Rows are points. Each copy is the shape, with its points in the same order, turned, moved and blurred by noise. Say if it was mirrored as well.

Shape, 6 rows:
[[ 15  -2  27]
 [-46 -35  -4]
 [ 13 -10 -31]
 [ 47  -1  28]
 [-26 -29  30]
 [-30  34   5]]
Copy 1:
[[  4  30  13]
 [  5 -10 -50]
 [  4 -24  22]
 [ 14  42  38]
 [ 10  28 -41]
 [-55  12  -8]]
Copy 1 is: mirrored
Copy 2, 6 rows:
[[ -7  34  16]
 [ 42 -24  20]
 [-22 -18  -4]
 [-38  45  18]
 [ 32  11  36]
 [ 30  23 -32]]
Copy 2 is: mirrored
Copy 3, 6 rows:
[[-44 -15   3]
 [-15  20 -56]
 [ -2 -36 -25]
 [-60 -42  18]
 [-44  19 -31]
 [  4  26  18]]
Copy 3 is: only turned

Shape:
[[-11  13  -3  -4]
 [  1 -17  17   9]
 [  4 -11  -5 -15]
 [-10   1  -5 -34]
 [-17 -37  12  -8]
 [ -9 -18 -28 -21]
 [ 24   6  12  22]
 [ 18   8 -37  51]]
Copy 1 (8 x 4):
[[-12  14 -22   5]
 [ -1  19  14   4]
 [ 12   0  -5   2]
 [ 24  -4 -26 -15]
 [ 11  16  16 -19]
 [ 10 -20   2 -22]
 [ -5  18   5  39]
 [-47 -20  13  40]]
Copy 1 is: only turned
Copy 2, 8 rows:
[[  0  -6  16  18]
 [ 12  -4  -7 -11]
 [ -6  17  -2  12]
 [-28  15  -5  23]
 [  2 -14 -32   7]
 [  3  19 -10  38]
 [ 17   4  27 -17]
 [ 60  13  41  24]]
Copy 2 is: only turned
Copy 3:
[[  1   8  -7   2]
 [ 10 -26  12   1]
 [ 20  -3  -1 -15]
 [ 30  19   2 -15]
 [ 42 -25   3   8]
 [ 37   4 -26 -17]
 [-22 -27   8 -10]
 [-32 -36 -50  -5]]
Copy 3 is: mirrored
Copy 4, 8 rows:
[[ -9  11   0  14]
 [ 17 -12  18   1]
 [ 11   2  -8  -8]
 [  9  28 -15  -1]
 [ 21   6  28 -22]
 [ -9   7 -12 -30]
 [  8 -27   4  23]
 [-38 -54  -1  10]]
Copy 4 is: only turned

Shape:
[[ -3   5  -1   1 -26   4]
 [-27   4  18 -45 -19 -19]
 [ 31 -13  -1  17  32 -12]
 [-29 -11  16  13 -20 -15]
 [ 25 -32 -36   9 -13 -21]
 [ 18 -25   6 -25  37  13]
 [-14  19 -12 -42  39  19]
 [  2   3   5  -1   0  -1]
 [  6 -10  -3 -24  -6  27]]
Copy 1:
[[ 32   2  13   9 -11 -19]
 [ 40 -29  14 -34 -32 -14]
 [-29  15   2   6   1  24]
 [ 21  -1  -6  11 -46 -20]
 [  6 -10  28  43 -15  26]
 [  9   5 -13 -20   6  39]
 [ 13 -34 -18 -37  27   5]
 [ 13   1   2   0  -7  -8]
 [ 41   2   1  -6  14   8]]
Copy 1 is: only turned
Copy 2 (9 x 6):
[[ 14  16   4   9  -6   1]
 [  7  28   4  25  48  14]
 [-21 -27 -26  -6 -17  18]
 [ 26   7   2 -21  21   0]
 [ 22 -43 -15  25 -20   2]
 [-42 -23  10  14   7  31]
 [-58  11   7  35  20  -5]
 [ -5   9  -4   2   0   8]
 [-14   4  26  24  -3  15]]
Copy 2 is: mirrored
Copy 3:
[[ -2  12 -12  11  12   6]
 [ 23 -26   9   2  12  38]
 [-30  -7  17   9 -23 -39]
 [ 14  16  -1 -19   0  11]
 [  4  -4  -7   8  17 -58]
 [-41 -38  27   1   8 -15]
 [-40 -60 -13  11  -5  22]
 [-13   0   1   9  -2   1]
 [-32 -15   0  13  33   6]]
Copy 3 is: mirrored
Copy 4 (9 x 6):
[[ 12   7  -3  11  18   0]
 [ 51  33  -4  23 -12   3]
 [ -3 -25 -29 -36 -15 -12]
 [ -4   8   8  32 -16   0]
 [ -9  -6 -51   1   8 -35]
 [ 18  10 -45 -41 -26  11]
 [ 35  41 -11 -49 -15   4]
 [ 18   4  -9  -3   0   1]
 [ 14  26 -33 -13   7  22]]
Copy 4 is: only turned
